Each point is reached from the start by the listed moves, each made 0, 1 or 2 times, or once backwards (-1), plus a little noise. Is the number of moves made odd or even? Then give how often each move was made.

Moves:
(1): [ 0.57  0.13  0.03  0.00 -0.03]
(2): [-0.12  0.56 -0.05  0.04  0.03]
Start: [ 0.13 -0.09  0.10  0.01 -0.13]
Points:
[ 1.39 -0.37  0.20 -0.03 -0.22] => odd (2, -1)
[ 0.69  0.05  0.13  0.01 -0.14] => odd (1, 0)
[ 1.15  0.75  0.12  0.05 -0.15] => odd (2, 1)

Moves:
(1): [ 0.49  0.14 -0.01]
(2): [-0.04  0.36 -0.23]
(3): [-0.18  0.11  0.40]
Start: [-0.13 -0.05 -0.02]
Points:
[-1.01  0.05  0.80] => odd (-1, 0, 2)
[-0.57 -0.48  0.21] => even (-1, -1, 0)
[0.57 0.67 0.13] => even (2, 1, 1)

Moves:
(1): [ 0.48  0.01 -0.07 -0.10  0.11  0.07 -0.05]
(2): [-0.04  0.36  0.05  0.16  0.09 -0.12 -0.15]
(3): [-0.12 -0.01  0.68 -0.33 -0.12  0.16 -0.02]
(4): [ 0.13 -0.25  0.12  0.43  0.05  0.06 -0.02]
(5): [-0.11 -0.15 -0.02 -0.09  0.43 -0.20  0.07]
(6): [-0.03  0.06 -0.17  0.07  0.21  0.39  0.08]
Start: [ 0.04 -0.05 -0.09  0.24  0.11 -0.13  0.00]
Points:
[ 0.94 -0.10 -1.31  0.42  1.25  0.45  0.20] => even (2, 0, -1, 0, 1, 2)
[-0.30  0.13  1.42 -0.42  0.18 -0.50 -0.23] => odd (0, 1, 2, 0, 1, -1)
[-0.35 -0.32  0.80 -0.12 -0.87 -0.05  0.04] => odd (-1, -1, 1, 0, -1, -1)
[ 0.16 -0.26  1.30 -0.12  0.97 -0.22 -0.10] => odd (1, 1, 2, 1, 2, 0)

Moves:
(1): [ 0.28  0.02 -0.10  0.07  0.01  0.01  0.13  0.06 -0.01  0.08 -0.17]
(2): [-0.05  0.48 -0.13 -0.05 -0.07  0.22 -0.07  0.12  0.15 -0.22  0.08]
(3): [ 0.01  0.10  0.45  0.26 -0.04 -0.04  0.11  0.06  0.02  0.15  0.02]
(4): [-0.07 -0.10 -0.30  0.35 -0.04 -0.16 -0.07  0.18 -0.16  0.13  0.26]
(5): [-0.08 -0.04 -0.01  0.15  0.42  0.10 -0.32  0.04  0.11 -0.03 -0.09]
(6): [-0.06 -0.18  0.16  0.06 -0.27  0.62  0.11  0.18 -0.26  0.05  0.06]
(7): [-0.18  0.13 -0.08  0.05  0.10  0.03  0.34 -0.03 -0.14  0.04 -0.04]
(8): [-0.04 -0.14  0.01 -0.21 -0.02 -0.07  0.03  0.45  0.00 -0.01 -0.06]
Start: [-0.17 -0.19 -0.23 -0.08  0.21 -0.09 -0.02 -0.28 -0.15 -0.29 -0.14]
Points:
[-0.53  0.59  0.49  0.20 -0.37  1.48  1.16  1.34 -0.61 -0.19 -0.17] => odd (1, 2, 2, 0, 0, 2, 2, 2)
[-0.39  0.05  0.18 -0.17 -0.66  1.17  1.42  1.12 -0.89 -0.10 -0.16] => even (1, 1, 1, 0, -1, 2, 2, 2)
[-0.38 -0.81  1.57  0.69  0.45  1.27 -0.59 -0.53 -0.25  0.05 -0.23] => odd (-1, -1, 2, -1, 2, 2, -1, -1)
[ 0.41 -0.10 -0.57 -0.23  0.48 -0.78  0.16  0.13  0.09 -0.18 -0.57] => even (2, 0, 0, 0, 0, -1, 0, 1)
[-0.50 -0.14 -0.78  0.25  0.18  0.77 -0.96 -0.29 -0.20 -0.62  0.39] => even (-1, 1, -1, 1, 1, 1, -1, -1)

Moves:
(1): [ 0.37  0.13 -0.02  0.05  0.02  0.08  0.09  0.02  0.04  0.07  0.19  0.04]
(2): [-0.16  0.38  0.22  0.05  0.11 -0.07 -0.22  0.01 -0.03  0.06 -0.08  0.03]
(3): [ 0.05 -0.16  0.57  0.06  0.02  0.28 -0.13  0.16  0.17 -0.02  0.14  0.12]
(4): [ 0.31 -0.01  0.15  0.47 -0.11 -0.27 -0.16  0.03  0.03 -0.20  0.11  0.28]
(5): [-0.02 -0.07  0.21  0.02  0.56 -0.15  0.12  0.11 -0.04  0.02 -0.13 -0.23]
(6): [-0.03 -0.08 -0.36  0.20  0.27  0.64 -0.12 -0.03 -0.17 -0.23  0.13  0.25]
(7): [-0.16  0.21  0.07  0.14 -0.11  0.07  0.60 -0.06 -0.12 -0.07 -0.08  0.10]
(8): [-0.03  0.06 -0.10 -0.06 -0.10  0.05  0.02  0.56 -0.09 -0.18 -0.20  0.16]
(9): [-0.08  0.01  0.03  0.16 -0.11  0.14 -0.01  0.06  0.29 -0.18 -0.20 -0.23]
(10): [-0.04  0.05 -0.10  0.26 -0.06  0.09 -0.02 -0.03 -0.10  0.39  0.03 -0.09]
(11): [-0.19  0.06  0.03 -0.15  0.08 -0.01  0.10  0.12  0.04 -0.06  0.46  0.02]
Start: [ 0.11  0.10 -0.16 -0.06  0.20  0.32 -0.27  0.18  0.13 -0.04  0.10 -0.16]
Points:
[ 0.14 -0.33  1.25  0.01 -0.02 -0.19 -1.16  1.17  0.31  0.27  0.75  0.29] => even (-1, 0, 2, 1, 0, -1, -1, 1, -1, 1, 1)
[-0.18  0.94 -0.24 -0.27 -0.81 -0.93  0.07  0.98 -0.34 -0.68 -0.50  0.69] => odd (-1, 1, -1, 1, -1, -1, 1, 2, -1, -1, 0)
[-0.06  0.07  0.70  1.08  0.89  0.98  1.37  0.08  0.56  0.39  0.42 -1.10] => odd (1, -1, 1, 0, 2, 0, 2, -1, 2, 2, 1)
[-1.09 -0.43 -0.37  0.64  1.39  2.38  0.53  1.10  0.05 -0.27 -0.15 -0.74] => odd (-1, -1, 1, -1, 2, 2, 1, 1, 2, 2, 1)

Moves:
(1): [ 0.20 -0.13  0.30  0.02  0.01  0.20 -0.28 -0.03 -0.22  0.11 -0.07 -0.06
  0.30  0.28]
(2): [ 0.10  0.21  0.38  0.15 -0.17  0.00  0.13 -0.10  0.15 -0.01 -0.01  0.09
 -0.07 -0.14]
(3): [-0.03 -0.04  0.16  0.03 -0.24  0.04  0.04  0.13 -0.06 -0.03 -0.13  0.25
  0.06 -0.03]
(4): [-0.01 -0.05 -0.23 -0.08 -0.19  0.07 -0.25 -0.18 -0.29  0.08 -0.09 -0.12
 -0.39  0.00]
(5): [-0.09 -0.09  0.11  0.26  0.13 -0.28  0.50 -0.27 -0.19 -0.04  0.10  0.09
  0.01  0.15]
(6): [-0.01 -0.31 -0.02  0.02  0.13  0.20  0.08 -0.02  0.26 -0.21  0.07 -0.10
 -0.04 -0.25]
(7): [-0.06 -0.11  0.10 -0.27 -0.08 -0.09  0.12 -0.04 -0.15  0.33  0.04  0.13
  0.11 -0.05]
(8): [ 0.11  0.01 -0.05  0.15  0.18 -0.04  0.04  0.07  0.12  0.14 -0.06  0.11
 -0.02 -0.01]
(9): [ 0.29  0.02 -0.12 -0.03 -0.15 -0.27 -0.25 -0.30  0.22  0.01  0.07  0.25
 -0.06 -0.05]
(10): [-0.31  0.15  0.06 -0.02  0.02  0.11  0.02 -0.03  0.07  0.11 -0.15 -0.16
  0.01 -0.02]
(11): [ 0.00 -0.06  0.23 -0.04 -0.01  0.05 -0.05  0.20  0.02  0.02  0.18  0.10
 -0.14  0.23]
(12): [-0.16 -0.11 -0.01  0.21  0.06  0.45 -0.03 -0.09  0.02 -0.04  0.15  0.25
  0.00 -0.03]
Start: [ 0.05  0.24  0.28 -0.06 -0.07  0.05 -0.07  0.03 -0.03 -0.05  0.17  0.03
  0.16 -0.02]
Points:
[-0.21 -0.51  2.14  0.31 -0.01  0.88  0.87  0.21 -0.09 -0.01 -0.12  0.29
  1.31 -0.04] => even (2, 1, 2, -1, 1, 2, 1, 0, -1, 1, 0, 0)
[ 0.69  0.25 -0.74  0.18  0.04 -0.58 -0.51 -0.38  0.41  0.23  0.51  1.22
 -0.20 -0.01] => odd (-1, -1, 0, 0, 0, -1, 0, 2, 2, -1, 0, 1)
[ 0.23  0.85 -0.98  0.13 -0.30  0.01 -0.87 -0.01 -0.10  0.22 -0.43 -0.21
 -0.87 -0.40] => odd (-1, 0, 0, 2, -1, -1, -1, 2, 0, 0, -1, 0)
[ 0.27  0.59  1.16 -0.47 -0.53  0.20 -0.23 -0.40  0.63  0.41  0.61  0.68
  0.46 -0.59] => even (0, 2, -1, -1, -1, 0, 2, -1, 1, 0, 0, 1)
[-1.09  0.12  0.63  0.75  0.81  0.23  1.24 -0.37  0.20  0.57  0.85  0.75
 -0.41  0.29] => odd (-1, 0, -1, 0, 2, 0, 1, 2, 0, 2, 2, 2)
[-0.04  0.14  1.27  0.22 -0.72  1.04 -0.75 -1.10  0.47  0.37  0.42  0.86
 -0.30 -0.32] => odd (1, 2, 0, 1, 0, 1, 1, 0, 2, 2, 1, 2)
[ 1.38 -0.24  1.91  0.84  0.18  0.12 -0.27 -0.65  0.86 -0.12  1.14  1.21
  0.42  0.53] => odd (2, 2, -1, -1, 1, 1, 0, 1, 2, -1, 2, 1)
[-0.15  0.09  0.87 -0.62  0.17  0.33  0.16  0.96  0.03  0.72  0.27  0.31
  0.68  0.00] => odd (0, 0, 0, -1, -1, 0, 2, 1, -1, 0, 1, 0)

Moves:
(1): [ 0.17 -0.18  0.06 -0.03 -0.10  0.14 -0.07 -0.05 -0.13 -0.13 -0.14  0.04
 -0.14 -0.07 -0.11 -0.23  0.04 -0.04 -0.10]
(2): [ 0.09  0.31 -0.13  0.07  0.13 -0.14  0.05 -0.06 -0.03 -0.10 -0.14 -0.03
 -0.25 -0.21  0.14 -0.05 -0.10  0.06 -0.08]
(3): [ 0.04 -0.01  0.10  0.00  0.06 -0.02  0.00 -0.05  0.13 -0.11  0.03  0.06
 -0.01 -0.13 -0.05  0.05 -0.10 -0.23 -0.09]
(4): [-0.23  0.09  0.17  0.30  0.07  0.17 -0.19 -0.10 -0.11 -0.04 -0.01 -0.20
 -0.07 -0.09  0.06 -0.02  0.13 -0.13 -0.21]
(5): [-0.18  0.16  0.04 -0.16  0.15 -0.05 -0.17 -0.12  0.12  0.00 -0.13 -0.13
 -0.09 -0.04 -0.03  0.14 -0.02 -0.08 -0.07]
(6): [-0.21  0.23  0.23  0.01 -0.08  0.15  0.09  0.05  0.01 -0.04 -0.18  0.02
 -0.20  0.15 -0.14  0.00  0.06  0.08  0.06]
(7): [ 0.20  0.06 -0.01 -0.04  0.08  0.20  0.21 -0.33 -0.04  0.12 -0.03 -0.15
  0.02 -0.08 -0.01  0.05  0.09  0.01  0.10]
(8): [-0.02 -0.01  0.09 -0.03 -0.11  0.00  0.11  0.13 -0.16  0.23 -0.04 -0.15
 -0.04  0.18  0.09  0.00  0.21 -0.09 -0.06]
(9): [ 0.05  0.02 -0.02 -0.01  0.10  0.18  0.03 -0.07  0.41  0.12  0.01 -0.01
 -0.12 -0.05  0.05 -0.01  0.10  0.10  0.02]
(10): [ 0.24  0.22 -0.09  0.03 -0.26  0.09 -0.13 -0.24  0.02  0.30  0.17 -0.11
 -0.12 -0.02  0.04  0.23 -0.04 -0.16 -0.16]
(11): [ 0.18  0.22 -0.10 -0.05  0.00 -0.05 -0.10  0.15 -0.08 -0.10  0.19 -0.11
 -0.06  0.14 -0.16 -0.19  0.03 -0.02  0.02]
(12): [-0.02  0.01 -0.13  0.11  0.30  0.00  0.06  0.00 -0.10  0.09 -0.11  0.24
 -0.01 -0.02  0.07  0.09  0.07  0.00 -0.01]
(13): [ 0.24  0.25 -0.03  0.03  0.04  0.06 -0.15  0.05  0.15 -0.02 -0.20 -0.02
  0.25 -0.14  0.04 -0.19  0.23  0.03  0.16]
(14): [-0.03 -0.10  0.07  0.26  0.09 -0.14  0.11 -0.12  0.01  0.06 -0.24  0.12
 -0.01  0.28 -0.11 -0.08 -0.06  0.13  0.10]
(15): [-0.07  0.00  0.00  0.07  0.07 -0.09 -0.02 -0.06 -0.09 -0.01  0.07  0.06
 -0.01  0.07  0.22  0.03  0.12 -0.11  0.01]
(16): [ 0.26 -0.22  0.33  0.08  0.06  0.03  0.11 -0.20 -0.09 -0.09 -0.01  0.03
 -0.12  0.00 -0.02  0.14 -0.04  0.16 -0.32]
(17): [-0.10 -0.16 -0.05  0.14  0.02 -0.04 -0.14 -0.02 -0.07  0.03  0.04  0.01
  0.12 -0.17 -0.17 -0.14  0.47  0.04 -0.03]
(18): [ 0.20  0.00  0.04  0.11  0.11 -0.10  0.00  0.09 -0.15  0.05  0.02 -0.05
 -0.15 -0.09  0.00 -0.07 -0.06  0.03  0.19]
Start: [-0.14 -0.10 -0.09  0.04 -0.25  0.12 -0.04  0.00  0.00 -0.08  0.04 -0.25
 -0.10 -0.21  0.11  0.21  0.26 -0.03 -0.25]
Points:
[ 0.20  1.50  1.05  0.54 -0.63  0.82 -0.42 -0.14 -0.38  0.30 -1.04 -1.50
 -0.78 -0.21 -0.28 -0.23  0.51 -0.96  0.07] => even (1, 0, 2, 2, 1, 2, 1, 2, -1, 1, 0, -1, 2, 1, -1, -1, -1, 2)
[-0.41 -0.63  0.40 -0.22  0.46 -0.48 -0.42  0.38 -0.31 -0.57  0.07 -0.11
  0.12 -0.08 -0.18  0.42  0.17 -0.67 -0.88] => odd (0, -1, 2, 0, 2, -1, -1, 1, -1, -1, 1, 1, 0, 0, 0, 1, 0, 0)
[-0.25  0.27  0.53 -0.05  0.17  0.52  0.12 -0.55  0.46  0.24 -1.77  0.22
 -0.03  0.23 -0.33 -0.06  1.07 -0.49  0.53] => even (2, -1, 2, -1, 2, 2, 1, 1, 0, 0, -1, 1, 2, 2, 1, -1, 0, 0)
[ 1.24 -1.12  0.12  0.75  0.78  1.02  0.35 -0.91  0.26  0.17  0.05  0.25
 -0.28 -1.33 -0.65 -0.05  1.19  0.22 -0.07] => even (1, -1, 2, 0, -1, 0, 2, -1, 2, 0, 0, 2, 0, 0, -1, 1, 2, 2)
[ 1.06  0.41  0.78  0.79 -0.18  0.51  1.24 -0.93 -0.78  0.58 -0.45 -0.63
 -2.07 -0.03  0.30  0.27  0.49  0.06 -0.46] => odd (1, 2, 1, 0, -1, 2, 2, 2, 1, 1, 0, 0, -1, 1, 1, 1, 0, 2)
[-0.41 -1.69  0.26  0.61 -0.37  0.19  0.36  0.09 -1.65  0.37  0.20 -0.49
  0.18  0.01  0.37 -0.14  1.31 -0.19 -0.28] => even (1, -1, -1, 1, -1, -1, 1, 2, -1, -1, -1, 0, -1, 0, 1, 0, 1, 1)
[ 1.14 -0.23  1.76  0.85  0.26  0.56  0.70 -0.70  0.17 -0.55 -1.82 -0.24
 -1.06 -0.47 -0.36 -0.68  0.64  0.56 -0.11] => odd (2, 1, 2, 0, 0, 2, 1, 1, 1, -1, -1, -1, 2, 2, 0, 2, 0, 2)
[ 0.87  0.66  0.00  0.53 -0.08  0.00  1.19 -1.19 -1.17  1.30 -0.70 -0.05
 -0.92  1.02  0.80  1.08  0.37  0.08 -0.27] => odd (0, 1, -1, -1, 0, 1, 2, 2, -1, 2, 0, 2, 0, 2, 2, 1, -1, 0)
[-0.93  1.58 -0.52  0.10  1.24  0.56 -0.29 -0.05  1.57 -0.60 -0.75 -0.03
 -0.42 -1.50  0.33  0.25  0.40 -0.19 -0.28] => odd (-1, 2, 2, 1, 1, 1, 0, -1, 2, -1, 0, 2, 1, -1, -1, -1, 0, -1)
[ 1.75  0.11 -0.30  0.12 -0.48  0.07  0.21  0.02  0.54  0.21  0.06 -0.11
 -0.18  0.37 -0.37 -0.43 -0.19 -0.23 -0.09] => even (1, 0, 2, -1, -1, -1, 0, 1, 1, 1, 2, 0, 1, 2, -1, 0, -1, 0)
